Rows are points. A path goes straight from each point to the next, and from the last back to the first. The post is the endless flat space through its rows: a point in 2 columns, a line in 3, a plane in 4, and so on, so that a path can go around it. How many times does the path go around the post? Going back the other way cancels.
In the rows, zero is written as 128.

Post (2 x 3):
[[144  93 127]
 [113 171 143]]
Path (28 x 3):
[[ 89 214 199]
 [ 81 129 162]
 [ 83 198 125]
 [129 182 104]
 [177 123 162]
 [153 135 150]
 [175  56 120]
 [131 118 155]
 [ 97 107 148]
 [133  63  75]
 [122 205 132]
 [139 163  98]
 [ 88 132 123]
 [103 161 149]
 [116 122  95]
 [127 180  99]
 [151 161 143]
 [118 152 185]
 [106  84 127]
 [ 84 165 137]
 [115 110  84]
 [207   7  77]
 [190  45 115]
 [118 171 189]
 [108  59 126]
 [ 86 134 104]
 [140 117 116]
 [143 223 166]]
Times around: 4

Post (5 x 6):
[[130 100 127 127 160 114]
 [117  92 120 166  77 130]
 [ 79 171 126  86 147 118]
 [108  70 169 215 105 126]
 [ 90 146  99 111 183 149]]
Path:
[[121 130 176 141 157 109]
 [ 49 208 112 125 121 159]
 [ 89 163  57 151 140 157]
 [ 99  66 124 121 121 112]
 [ 93 145 158  77 187 129]
 [ 90 177 171 156 122 161]
 [118 153 124 147 110  73]
 [ 68 106  55 174 138 197]
 [108 121 174  62 109  62]
 [148 119 170 132 156 107]
 [129  86 115 235 156 150]
 [ 26 110  74 207 104 175]
 [ 42  72 163 165 215 141]
 [127  88 225 161 157 102]
 [ 74 172 127  92 125 182]
 [ 72 150 245 190 133  85]
 [140 112  95 152 180  83]
 [115  66 122 132 180 107]
 [108 149 109  48 194 158]
 [105 173 134 154 125 170]
 [149 145 117 134 132  60]
 [128  40  95 174 147 105]
 [105  95 132 122 115 104]
 [ 93  48  98 228 103 207]]
Times around: 5

Post (10 x 11):
[[129  83  76 147 145 183 160 124 104 148  88]
 [170 166 106 148  81 213 147 112  93 140 103]
 [151 135 125 138 136 110  64 181 129 161  83]
 [127 113 140 108 114  88 168 115 142 137  62]
 [140 114 140  91 154  60 132 139 134 161 184]
 [ 97 135 132  90 139 157 128 164 122  83 171]
 [145 133 105 109 130  24  49 133 162 135 164]
 [148 145 127 114 165 182 178  56  92  60 165]
 [127  88 126  72  77 114 131 144  90 146  36]
 [162 119 148 145  72 108 132 151  87 136 137]]
Path:
[[150 107 159  73 170 107 136 178 140 126 103]
 [135  71  87 161 107 101 171 132  55  64 151]
 [141 113 124 118 165 102  79 162  46 205  93]
 [ 41 171 120 107 141  99 143 235 183 143  75]
 [133 100  84  82 154 115 140 158 124 169  95]
 [154 246 137 115 137 136 149 114  96 134 240]
 [ 48 119  98 149 115 179 145 136 127  83 113]
 [146  95 205 139  98  66  99 148 145 134  64]
 [163 119 106 114  99 184 111 131  88 122  84]
 [198 144 124 158  82 165 166 168  64 114 111]
 [150  84  33 220  53   7  35 173  92 108  82]
 [148 139 125  45 154 165 148 109  53  82  94]
 [129 121  64 100  68 184 125 117 167  51  68]
 [139 117 157 160 199 187 148 153 111 108 155]
 [ 93 134 146 104 111 223 135 170  83 139  94]
 [119 129  60 180 160  62  80 107 125 133 155]
 [ 76 116  92 182  33 114 183 213 126 136  16]
 [164 139 118 136 180  64 118 104  83 199 167]
 [111 159  64 143 114 144 143 132 123 123  65]
 [126 203 136 161  95  92  90 151 170 182 108]
 [ 72 132 114 155 140  95 145 167 159 154 105]
 [109 132 132 150 154  67 172 122 122  88 167]
 [128 181 134 111  62 117  43 170  99 186  68]
 [124 124 101  46  91 211 114 152 103 211 184]
 [123 122 165  93 135 188 137 220 118 138 128]
 [112  45  72 110  70  68 198 118 156  78 110]
 [122 162 104  85 157 218 122 175 186 173  91]
 [119  69 144  74  71 115 116 143 101 186  93]
 [119 126 165 149 167  59  85 151 116 176  68]
 [ 59 112 105 102 113 195 173 215  92 128  75]
 [154 112 118 116  90 180 171 102  65  42  26]]
Times around: 0

Post (17 x 18):
[[189 195 119 114 127 108 146 132 117 145  82 118 139 154  85 125 126 170]
 [168 153 112 172 161  91 137 106 137 180 108 101 127 110 111 125 134 128]
 [ 77 108 131 128  95 153 126 109 114 123 133 158 108  79 150 144 144  90]
 [169 176 112 173 145  94 113 111 134 159 164 108 151 131  76 135 161  96]
 [108  96 124 177 117  81 133 123 127 118 138 147 114 129 155 117 143  86]
 [127 108 185 167  96 171 127 113 129 112  83 177 140 117 158 142 136 117]
 [134 126 131 136 149 104 107 135 119 147 136  77 166 140 127 105 144  92]
 [117  91  90 154 142 104 135 108 129 169 160 150 172 136 129 115 140  92]
 [129 155 169 178 124 142 162  94 126 104 112 134 145 104 181 153  89 155]
 [168 168 119 143 147 148 113 142 127 116 103 148 133 122  68 111  51 181]
 [147  95 143 109 126 127  92 126 138 119 152 173 148 114 185 114 125  66]
 [ 88  70  89 127  96 128 112 151 178 129 176 129 124  97 143 126 153 123]
 [159 168 163 127 130 111 110 128 121 148 105 130 121 133  77 175  69 191]
 [129  91 114 119 139 136 129 163 117 117 151 144 139  86 155 159 164  93]
 [163 121 169 134 129 112 160 126 133 158 148 130 136 133 115  94 136  90]
 [180 133 114 142 150 121 125  79 125 120 101 127 126 116  74 125  95 182]
 [140 100 125 139 123 172  94 129 106 113 144 127  85 129 166 168 119 127]]
Path (30 x 18):
[[159 121 113 113 148  97 140 160  96  96  82 124 120 145 119 161 135 180]
 [128 174 121 125 129 145  86 113  79 132 133 157 156 108 136 181 153 112]
 [148 116 161 140  95 171  98 129  99 102 116 154 158  97 111 138 113 142]
 [124 158 116 158 137  81 206 103 109 104 137  95 145 109 134 117  77 159]
 [154 188 134 205 187 126 137  76 106 151  84 112 210 112 129 189 101 127]
 [166 130 249 118 122  64 136  83 154  76  80 190 119 126 166  90  75 106]
 [ 80 190  84 166 107 165  97 141 178 150 150 169 135  60 102 148 145 134]
 [154 128 131 122 136  71 103  95 120 129 134 122 120 114 165 126 152 120]
 [163 150 113 131 131 179  79 122 141 139 141 159 135 119  86 139 171 107]
 [160 107  61 105 178 136 141 118 106 133  82 209 123 133  63 104  80 134]
 [126  89  95 163 110 157 124 119 148 111 114 135 131 129 121  97 124 130]
 [109 135 197 134  96  77 117 125 107  99 113 101 161 116 115  86  53 111]
 [130 110 141 164 111 131 130 152 117 128  79 118 122 149  57  58 141 131]
 [152  64 111 151 162  92  64 123 123  94 169 144 121 146 132  74 111 111]
 [167 102  74 160 165  74  99 153 158 123 107 100 111 182 145  68 113 177]
 [176  89  74 152 157 185 101 105  95 102 109 159 147 132  84  71 111 144]
 [173 119 141 157 125 108 151 145  81 138 130  99 133 150 120 151 191  83]
 [152 139  14 151 171 111 113 162 143 103 140  75 159 109  75 129  88 188]
 [181  96 148 160 137 141 122 140 176 132 176 140 154 117 120 142  95 101]
 [143  81  64 145 143 148  93 121 139 158 118 111 157 130  83  70 102 136]
 [131 118 190 149 126 152 133 132 113 140  81 122 148 117  99  92 105 141]
 [ 89 139 131  87 138 151 116 137  58  99 190  89 107  88 118 186 141 105]
 [150  62  99 180 145 155 138 178 156 129  98 122 155 165  70  96 172 150]
 [130 145 140  98 140  88 195 179 126 171 162  78 189 161 149 123 175  50]
 [125 102 133 107 152  84 114  99 137 143 150  50 116  85 117 142  38 186]
 [135 102 152 126  67 137  87 110 159 123 130  96  92 114  58  80 130 153]
 [119  98 123 181  88  69 149 136 116 126 103 150 112 113 101 114 167 138]
 [129 135 143 174  75 135 126  93 125 142 153 102 130 142 133 113 124 110]
 [120 110 131 103 147  89 177 149 107  94 163  91 103  97 172 143  89  98]
 [161 138 138 151 155 139 112 150 138 175 123 137 141 208 159 160  81 120]]
Times around: 0

Post:
[[118 126 139 137 143 171 147 122  82  94 158 102  61 115 104 184 134 111]
 [148 133 134 105 167 132 136 173  88 122  98 136  91 113  85 163  78  94]
 [138 120 137 158 150 130 177 118 102  89  85 109 102 122 138 158  99 131]
 [138 126 148 167 137 140 207 148 127  97 151 149 134 121 126 198  98 112]
 [ 99 159 105  82  93 134 132 100  90 174  97 163  94 200 117  66  96 179]
 [106 120  93 104  92 146  94 136 114 137  85 155 104 212  83 108 134 197]
 [153 107  89 124 142  79  85  66 165 163  97 188 202 168 146  49 189 101]
 [180  75 107 129  78  78 115  75 194 233  69 193 155 139 141  65 174 120]
 [108 140 155 133 135  96 168 141 106  63 159  87 115  99 116 226 101 117]
 [103  86 122  83 137 164 134 150  83 179  93 132 119 160 144  75 162 179]
 [150 150 132 148 172 126 149 110 142  89 162 103 110  87 105 185  55 133]
 [ 94 137 116 107 135 132 179 104  61 202  75 144 103 185  78 132 132 207]
 [127  61  69 111 126  55 101  83 188 174 115 194 124 131 148  47 173 126]
 [150 111  90 106 134 165 166 117  98  83 118 102 105 114 111 194  76 108]
 [101  86 139  95 168 121 120 124  65 171 124  91  74 206 108 117 108 151]
 [ 66 125 159 122 149 153 164 149 137 124 106 127 122  97  67 166  27  75]
 [162  82  22 168  91  59  69 107 153 195 103 143 186 143 136  69 189 114]]
Path:
[[108  75 102 116 155 173  92 204 183 140  90 128 188 126  87 119  91  32]
 [147 145 127 172 249 134  86 166 114  66  97 126 108 115 130 147 101  65]
 [ 91  84 172 112 155  85 202 161  55 193  75 163  76 123 126 155 166 167]
 [121 141 179 107 149 115 123 100 162 161 127 151  45 207  92 157 129 179]
 [ 79 162 119  92 132  96 178  78  89 144 156  62  79 161 108 154 110 204]
 [119 129  97 161 156  69 182  69 117 166 157 101  67 136 126 113 100 123]
 [151 128  55 116 100  87 107 138 141  64 158  97 117 136 113 213 129 156]
 [ 74 136 110  97 122  39 102  68 187 142  72 221 161 210  65 115  81 105]
 [192 118 120 146 144 117 149  92 101 138 129 151 119  63 112 174 103 161]
 [161  79 119 207  21  68 125 124 138 177 147  98 161 152 161 145 188 142]
 [ 80 108 135 103  96 116 197  41  98 205 119 212 114 183 159 100 183 146]
 [184 139  80 107 135 100  96 145  96 160 107 101  68 168 133 152 139 186]
 [115  94  50  89 113 168 152 111 122 133 101  72  88  88  76 223  35 204]
 [110  22 109 101 127 111  89 132 130 127 118 148  73 144 140 102 153 129]
 [146 119  81 115  52  82 154  89 105  94  58 152  68 176 134  70 102 178]
 [139 156  92  69 115 168 150 121 138  95  69 173 140 175 103  94  42  63]
 [140  94 129 109 165 157 157  99 175  92  50 128  89 119 151 108 109  50]
 [130 152 108 156 101 120 166  64 145 106 106 151 117 114 172 120 151 195]
 [ 59  27 119 156  61 120 167 113 174 165 125 212 161 187 169  62 185 178]
 [132  97 101 171 106 104 104 150 199 102 132 172 234 103 166 100 121 140]
 [ 73  83 157 130 163  88  90 120 124 123  87  96  61 151 137 133  98 139]
 [140 180 200 107 217 140 149 175 108 120 128 137 122  87 151 130  91  93]
 [137 109 102 133  79  94  68  51 140 123 194 112 147 161 212 121 189 132]
 [ 91 122  67 172 103  82 130  97  93 190  72 101 110 206  90 135 135 217]
 [109  86  89 126 115 139  69 151  56 164 104 138  90 183 102 125 199 185]
 [217 170 195 121 171 190 122 109 116  60  94 177 165 154  80 129  39  40]
 [116  57 171 115 181  96 161 150 112 148 103  98 122 105 136 130 118  77]]
Times around: 2

Post:
[[148 134 127 112 135 159 171 131  89  64 149 146 164 139 128 132 130 150]
 [171 167 121  98 126 120 115 110  99 148 142 142  68 127  96 162  88  85]
 [106 139 148 102  86 110 145 148 108  64 101 138 102 155 156 111 104 122]
 [155 158  74  93  94 107 144 115 124 102 148 106 161 166  92 109 129 111]
 [115 154 161  67 113 130 110 105 120  65  86 131 136 141 131 149 151 150]
 [156 174  75 154 133 153 102 111 116 117 145 104  94 169  89 184 129 162]
 [147 104 126 134 129 111 158 127 125 120 139 104 167 168 124 170 157 129]
 [129 114 166 106 147 157 139 140 171  83 108 140 143 109  73 141  99 157]
 [ 62 132 136 130 126 156 131 142 167 125 165 163 135 147 132 116 134 120]
 [109 106 176 137  96 124 131 140 118 137 189 166 130 114 177 143 109 172]
 [ 77  93 102 179 104 114 107  64  79  90 100  51 133  80 106 105  71  39]
 [102 200 124 177 128 148  95 153 101 141 168 104 127 181  87 121 114 132]
 [ 67 145 115 191 115 132 140 100  68 124 131  89 120 120  63  74 116 119]
 [140 141 132 126  73 126 167  94 131 136 115 137 134 143 162 134 111 113]
 [179 154  90 122 173 104  96 103  78 166  99 124 119  51 171 183 151 193]
 [ 52 117 132 132 121 169 125 134 134 160 137 112 124 142 121 111  70 112]
 [109 107 114 165 103  96 100  83  99 113 108 133 141 164 145 150 112 128]]
Path:
[[147 133 101 144 124 171  80 134 164 122 247 174 106 132 157 176 131 111]
 [120 145 142 138 117 197  88 159  94  91 143 153 150 147 249 192 122 136]
 [ 76 190  68 151 172 190 143 150 127 110 138  93 183 111 128 121 174 119]
 [125  91 128 136 158  52 111  76  56 117  58 140 147 118  64 172 177 181]
 [ 50 196 150  94 111 190 107 143 117  29 191 157 122 150 111 109 183  50]
 [160 173 194 188  85  69 107 131 122 182 140 132 103 122  90 165  78 122]
 [ 95 118  97 122 116 127 143  79  87 155 174 130 154 149 111 137 135 100]
 [ 78  96  98 184 140 174 165 111 140 102 129 173 200  47 166  91 107 136]
 [ 65 143 137 199  63 156 169  94 158 124 151 105 116 148 160 166 110 178]
 [ 84 163 115 154 145 178 109  80  56 123 135  93 215 164 111 119 139 230]
 [195 141 132 110 165 155 198 139 102 157  77  89 178 156 126 159 154 187]
 [134 100 128 132  60 100 169 122 118 127 188 156 138 175 126 115 122 101]
 [ 73 148 114 135 101 157 135 124  69  80 164 148 130 153 101  93 132 157]
 [103  95 158 100  79 113 164 125 121 150 192  81 104 123 107 156  82 118]
 [129 171 142 158 153 165 176  79  74 152 130 126 139 138 175 144 120 118]
 [158 180 132 162 171 124 100 141  40  93 145 110 128 100 117 126 128 160]
 [109  93 161 158 108 151  82 115 118 131  77 106 155 134 152 148 120 142]
 [152  90  93  93 174 160 146  67 130 126  58 153 137 112  97 155 151 176]
 [156 123 113 115 163 118 182 115 127 151 108 181 139 166 130 145 148 132]
 [154 101  80 107 132 150 188  75  80 157 142  89 170 165 133 155 152 117]
 [161 148 134 160  83 114 126 112  95  98 123 114 101 214 109 161  98  79]
 [130 122 205 140  54 120 126 108 150 116 138 101 156 167 106 149 169 142]
 [131 176 213  86 149 159  66 140 138 117 147 198 100 167 129 159 157 129]
 [ 90 114  80  71 102 163  56 108 127  76 160 158 175 191 186 162 136 158]
 [100 220 135  61  72 116 121 140 141 172 139 134  68  83  72  90 143 137]
 [130 203 163  76 125 148 163 115 105 132  82 155 123 126  82 105  99 171]
 [132 127 118 172 131 145 164  80 133  34 225 132 152 146 110 139 128  87]
 [186 130 112 115 133  94 161  89 169  80 120 186 118  71  94 103 136  76]]
Times around: 3

Post (17 x 18):
[[151 154 133 118 114 123  89 141 137 116 114 168 147 103 133 120 192  93]
 [122 146 116  94  95 102 115  97  78  77 122 126 167 170 115 139  87  97]
 [150 121 128 165  97 129 110 150 117 119 111 110  82 119 134 116 149 109]
 [108 151 137 167 112 138 122 140 122 109 145  93 166 113 107 103 154 113]
 [137 164 116 142  80 109 127 144 131 139 159 115 107 121 153  87 162 119]
 [172 168 144 133  88 176 129 167 121 139 130  69 132 148 133  67  99 146]
 [168 154 143 126 116 160 130 164 158 109 160  91  77 131 130 126 112 134]
 [119 125 135  96 115 146 137 127 116 161 114 172 122 160 109 175 212  66]
 [136 176 130 136 100 159 166 163 131 109 112 135 100 112 131 105 127 133]
 [108 126 105  79 124 158 169 151 108 107 128 117 155  95 144 114  73 140]
 [127 120  84  78 136 115 117  69 115  69  78 136 195 167 132 144 131 133]
 [168 140 105  68 148 130 186 112  61 133 103  90 138 113 142 145  74 161]
 [114 111 109  72 135  88  53  69  92 106  82 166 169 140 116 114 130 159]
 [134 172 111 166  87 115  71 136 166 156 124 118 137 143 138 123 133 113]
 [102 155 141 105 121 103 135 188 140 156  60 154 129 128 120 145 193  82]
 [143 149 156 136 140 135 119 123 135 125 127 136  68 122 155 109 116  94]
 [131 107 139  99  99 135 205 143 122 132  97 111 184  87 124  90  71 180]]
Path:
[[157 140 151 102  74 115 180 147  67 138 133 105 121 122 169  69  89 138]
 [175 203 163 135  97 166 192 186 106 175  93  92 159 146 125 102 114 120]
 [116  95 125  85 151 168 159 171 159  66 148 149 151  93 118 122 146  91]
 [146 178 146 111 104 127  81 136 141 175 134  90  97 160 119 129 109  73]
 [128  84 131 102 127 136  62 113 132  37 111 105 145 140 114  98 157 138]
 [186 114 184 125 122 119  63 116 129 182 150  93 158 104 133  94 158 148]
 [197 146 166 102 109 205  93  76 121 101 131 173 127 155 154  94 140 162]
 [121 155 134 115 113 112 168 133 102  87 195 122 129 120 141 120 141  96]
 [141 146 163  60 143 100 138 136  75 108 146 134 126 171 119  92 114  60]
 [152 134 116  76 116 142  97 145  58 161 106 125 145 118 100 113 201 130]
 [152 120 146 100  99 137 101 149 188 196  75 121 150 129 108 130 156 175]
 [ 87 114 142 110 138 157 159 140 192 114 127 156 133 112 150 130 162 135]
 [125 151  97 144 125 105 123 116 124 105  82 128 132 170 187 118 114  93]
 [141 186 143  74 122 145 134 223 179 118 129 175 139 122 138  66 143  94]
 [158 136  76 111 175 101  51 106 135 121 121 124 166  95 137  92  89 182]
 [110 208 149 157  93 115 190 138 156 124 103  76 209 174  83 175 137   7]
 [166 132 172  94 123 198  80 152 126 150 134  85  77 110 122 128 164 119]
 [132  92 179 181  98 168 130 173  89  42 109  72  87 109 124  67 104 122]
 [146 104 114 127 101 175 112 125 174 148 153 204 112 132 136  99  90 174]
 [161 102 107  49 138  97 104 119 172 114 102 205 186 108 120 123 115 144]
 [161 153  83  79 100 110  58  87 173 133 125 128 162 135 141  88 151 183]
 [180 117 147 138  73 126  90  69 129 199 123 102 195 103 128 125 163 137]
 [142 131 121 120 120 188  56  76 108 106 178 118 164 154 136  97 127 129]
 [100 172 124 136 162 106 113 115 105 148  99 141 177 167 120 141 149 100]
 [124 136 114  81 122  70 123  96 117 239  83 172 136 143 135  95 105 154]
 [ 52 122 134 150 104 144 133 140 176 149 130 166 115  75  85 122 145 103]
 [121 141  99 159  60 164 154 121 143 150 138  82  75 157 148 186 152  57]]
Times around: 5

Post (17 x 18):
[[144 154 149 111 134 154 184 172 133 175 128 135 148 118 165 129 131  98]
 [ 95 107 129 136 112 148 153 136 168  92 157 118 137 134 130 115 104 115]
 [102 152 137 182 107 118 134 101 111 166 168 125 166 108 134 164 154 100]
 [ 98 143 150 180 133 108  94 161  99  95 105 106 126 120 166  84 132 154]
 [207 148 113 119  85 169 176 146 170 123  98 144 113 122 147 181 109  88]
 [ 81 115  94 123 144 160 101 136  75  99  96  91 154 167 121 113 155 125]
 [124 111  79 128 171 124 124 129 129 132 146  95 111 131 132 133 157 108]
 [138  94 169  94 183 157 123 111 134 132  92  77 149 102 139  94 157 104]
 [157 156 156 115 120 145 122 142 116 194 126  73 111 187 117 116 138  81]
 [107 172 138 204 108  82 162 147 135  67  88 147 109  81 113  41 144 148]
 [141 102 130 161 185  69 164  35 117 192 163  88 130  97 111 116  97 178]
 [214 184  31 109  54 142 214 167 193 121   7  92 148 116 170 159  93  49]
 [127 176 123 152 104 136  94 188  81 135 115 116 133  97 104 105 135  87]
 [113 139 117 106 104 142 162  95 175 141 118 116  90 106 100 109 119 167]
 [115  75 175 102 106  96 140 118 142 148 140 143 140 133 133 146 135  80]
 [156 127 118 143 141 154 132 115 137 166 136 114 138 129 115  67 163 153]
 [ 76  78 152 139 112 144 125 113 148 163 119 140  93 155 119 115  90 103]]
Path, 25 rows:
[[153 208  97 169  93 144 163 136 167 142  82 139 127 126 172 107 111 162]
 [215 142  82 198 156 208 124 104  89 179 161 121 120  60 146 123 109 161]
 [160 209 152 124  49 182 173 175 159 160 134  97  79 133  85  92 114 113]
 [ 65 160 141 114 101 141 146  98  89 122 114  90 104 102 124 138  92 156]
 [ 32 143 135 190  98 133 173 100 132 150 146  96 102 121 109 118 171 143]
 [116 125 139 134 184  53 119  83 132 194 142  51 106 135 151 181 170 104]
 [184 188 136 153  96 213 141 181 166 165 130  65 115 146 169 112  83 127]
 [ 89 102  87 125 138 147  49 147  79  82 114 125 111  82 123  96 147 161]
 [245 145 137 153 135 152 132  94 127 168 168 150 129 120 119 148 111  95]
 [109 148  58 162 165 168 205 175 153 107 150 150 104  85 139  89 131 138]
 [149 117 147 181  76 121 206 131 141 234 107 128 166 150 197 119 218  51]
 [135 107 141  86 136 103  80 126 116 126 111  77 104  93 128 112  39 116]
 [151 193 169  98  95 148 142 129 172 181 133 139 111 167 121 131 151 147]
 [172 198  86 152 118  72 188 135 147 104  48  96  92  97 115 114 118 159]
 [136 112 111  96  67 152 104 132 177  97 131 149 111 176  77 116  99  61]
 [153 145 101 127 111  61 118  97  98  99 120  81 173  64 126  94 111 157]
 [160 167 165 139  85 125 154 155 163 113  30 122 103 103 158  96  61 109]
 [156 111 143  81 171 140 104  91  88  96  81 124 142 158 121 147 162  84]
 [127 194  85 159  82  92 105 175 121  77 108 165  93 113 152  96 137 127]
 [200 145  73 135 144 133  85 142 176 104 142 134 110  95 141 172 109 103]
 [127  93 155 123 117 138 119 160 112 133  77  96 144 126 163 176 111 131]
 [ 60  76  35 121  32 135 107 180 151 152 118  81 100 148  85 100 132  60]
 [163  85 166 116 131 176 116 114 120 132 154 163 108  58 101 100 139 107]
 [ 31 142 140 178 139 128 117 140 122 150 174 131 178 116 147 104 156  76]
 [185 126 124 112 213 129 176  87 134 128 100  88 146 108 142 114 182 154]]
Times around: 1
